Each row of a before or after table is a point. The points were changed in one or more steps. Then noise was added and the rows were shuffled. The steps act on columns, c1 being the first. What was done? A step turns or swaps two columns, mirrors them in a line or flattens them onto one, adds a multiple of one to another, or multiplies or shifts one. Angles are multiples of 10 degrees, from the lower column toward the higher: turns from -170 to 170, lines from 10 to 170 but not 90. Use the fewest steps. Two steps may share a column if one is a turn and the other turns, adds or multiplies; they go together, in the order done. Otherwise the lowest column goes first.
(in the rows, 128 means zero)

Before:
[[121 125  93]
 [162  51 105]
 [130 159  82]
 [124 156 141]
 [110 176  99]
 [143 147 148]
 [194  79  74]
 [ 88 174 170]]
After, 8 rows:
[[110 158 122]
 [134 142 108]
 [145 112  76]
 [166 180  99]
 [ 63  63 157]
 [127 100  82]
 [ 96  89 194]
 [132  99 115]]
Steps: multiply c1 by -1; turn c2 and c3 by -70 degrees

Before, 13 rows:
[[159 172 170 136]
 [162 181 173 101]
 [ 97 148  85  74]
 [135  97 145 161]
 [155 120  88 129]
 [132 129  95 179]
 [ 76 128  71  96]
 [ 71 154 117 146]
 [115 119 147  76]
 [121 156 116 180]
 [152  87  80 174]
 [141 118  91 100]
 [ 91 106 152 142]]
After, 13 rows:
[[129 107 124  81]
 [122  53 195 107]
 [142 185 170 144]
 [156  91 120 159]
 [166 161  99  74]
 [112 109 155  92]
 [126  64 158 161]
 [186 126 125  83]
 [ 79 228  86 136]
 [134 107  73 122]
 [128 128 185 122]
 [189 184 134 146]
 [ 83 222 118 163]]
Steps: turn c1 and c3 by 160 degrees; turn c3 and c4 by -60 degrees; multiply c2 by 2

Before:
[[107   8 127 138 109  60]
 [120 127 144  84 144 122]
 [136 148 116 108  90 123]
 [ 95 177 133 119  96 100]
 [146 165 140 114  88 108]
 [180 177 133 126 202  88]
 [136 171 140 143 147 145]
 [138 188 208  94  99 138]]
After:
[[185 113 119 152 161 101]
 [139  89 120 140 169 109]
 [118  58  82 160  60 108]
 [149  88 120 174 114 150]
 [ 67 235 100  56 147  62]
 [133 135 108  84 119 133]
 [158  75  77 137 183 170]
 [135 107 147 122 158 111]]
Steps: add 0.7 times c2 to c4; turn c1 and c2 by -140 degrees; turn c3 and c5 by 160 degrees; turn c3 and c6 by -30 degrees

Before, 11 rows:
[[117 131 124 142 133 159 109 141]
 [131 117 135  74 135  76 151 110]
 [110  89 100 151 126 119 102 140]
 [112 143 147 110 168 155 206 144]
 [118 143 104 129 114 148 110 112]
 [249 122 153  95 109 161 115  91]
 [129 139 133 162 145 132  99 131]
 [145 100 109 187 143 143 124  41]
 [110 125 174 103 141 146 171 134]
 [119 139 137  77 116 159 101 102]
 [121 136 127  73 170 156 107 102]]
After:
[[109 104 111 115 128 124 158 127]
 [173 125 122 140 177 125 173 137]
 [116 131 114 164 113 111 145 111]
 [146 147 117 156 166 205 101 157]
 [111 124 124 141 125 140 159 111]
 [105 110 158 167  90 104 171 201]
 [135 181 129 127 157 170 118 145]
 [177 136 140 106 152 104  82 156]
 [151 135 120  89 159 121 177 136]
 [102 100 167 130 128 107 133 104]
 [221 153 134  93  48 129 167 152]]
Steps: turn c4 and c5 by -60 degrees; turn c1 and c5 by -50 degrees; turn c2 and c3 by -90 degrees; turn c7 and c8 by 150 degrees; turn c6 and c7 by 50 degrees

Before:
[[150 101 137 156 141 154 154 133 124]
 [134 143 117 141 158 135 166 176  76]
 [ 74 140 159 135 150 133 171 136  78]
 [157 122  90 125  36 187 108 123  83]
 [101 163  89 107 109 217 148 205 218]
 [200 168 106 102  62 166 161 113 166]
 [166 169 140 146  68 118 120 132 121]
 [147 190 113 158 186 146 144 128 100]]
After:
[[118  90 141 103  69 121 129  91 120]
 [155 118 125 117 150  79  76 175 132]
 [125 159 116 104 142 123 102 107 154]
 [170 117  95 112 160  76 108 106 135]
 [122  73 106  88 186  98 125 111 146]
 [ 88  85  88 147  61 166 116  65 164]
 [112 134 111 133  34  83 168 103 186]
 [210  89  87 144 110 219 138 129 217]]
Steps: turn c1 and c8 by -110 degrees; turn c2 and c4 by -170 degrees; mirror c3 and c7 in the line at 160 degrees; swap c6 and c9

Before:
[[108  83 119  86  61 105 137  93 191 100 167]
 [205 122 110 119 194 121 167 137 130 134  75]
 [164 124 144 107 121  71  95 119 185 129 180]
 [ 87 137 148  90  97 127 169 183 130 107 161]
 [105  54  83 161  98 109  89 107 160 115 174]
 [153 149 175  76 143 155 184 110  97  88 137]
 [ 83 110  99 134 139 117 122  87 177 153 142]
 [105 152 172 167 114  86 219 150 131  87 169]
 [188 137  17 154 147 180 143  88 128 176 108]
 [178 121  86 141 190 109 177 126 137 155  86]
 [ 93 106  47 155 132 149  92 103 189  99 154]
 [155 112 100 101 112 142 144 102 208  95 167]
 [153 106 101 182 101 170 110 101 198 143 112]
 [122 182 164 101  67 107 171 128 124  55 119]]
After, 14 rows:
[[126  49  83 150  97 125  93 108 160 159 131]
 [158 105  48 152 137 154  87 103 184 123  99]
 [137 182 158 134  68  69  88 121 120  68  74]
 [111 117  81  79 192  98 176 126 137 113  39]
 [147 110 101 166 140 123 143  92 178 147  92]
 [121 138  24  61 144 177 174  89 123 108  54]
 [124 129 149 178  96 105 129 185 125  89 108]
 [193 153 170 124 116  46 135 150 127  59 117]
 [150 104 105  88 102 178 133 109 200 130  63]
 [ 79 110 102 129 112 126 104 103 206  85 117]
 [ 73  82 119 186  60  92 112  95 192 121 118]
 [ 75 122 111  66 191 105 154 139 130 101  31]
 [ 94 123 141 112 122  89 117 119 189 184 137]
 [ 87 143 177 124 145 115 121 105 104  55  89]]
Steps: add 0.7 times c2 to c4; turn c1 and c4 by -120 degrees; turn c7 and c10 by -60 degrees; turn c6 and c10 by -30 degrees; shift c11 by -50

Before:
[[141 125 123 145 121 125 122 146 133 140 131 131]
 [135 112 126 138 107 129 136 128 132 131 115 116]
 [132 153 128 130 129 140 115 115 126 126 118 152]
 [116 124 135 149 104 124 133 156 139 112 120 125]
 [121 123 123 146 193 160 128 119 138 129 101 126]
 [131 123 148 142 116 132 114 135 131 123 132 122]
 [143 146 143 146 122 133 108 116 129 137  97 154]
 [149 140 136 141 173 156 136 139 118 121 111 125]
 [121 130 138 145 118 117 127 133 112 135 122 136]]
After (9 x 12):
[[  8 123 123 146  18 128 129  86  94 126 104  99]
 [129 147 140 155 149 127 145  63 123 112  95 122]
 [146 122 143 148 149 129 143 141 124 128 129 129]
 [123 155 128 139 129 123 143  91 118 124 118 135]
 [152 131 134 147 139 116 127 121 144 121 123 134]
 [133 127 125 150 149 134 132 146 131 113 131 143]
 [ 28 140 133 137  72 110 122 117 106 137 112 119]
 [163 112 126 134 167 134 118 116 126 127 115 108]
 [182 124 133 147 156 139 130 143 129 144 122 135]]
Steps: multiply c5 by 2.5; turn c1 and c5 by 130 degrees; multiply c3 by 0.7; add -0.5 times c7 to c4; turn c7 and c10 by 160 degrees; turn c6 and c9 by -110 degrees; add 1.5 times c11 to c8; turn c8 and c12 by 30 degrees
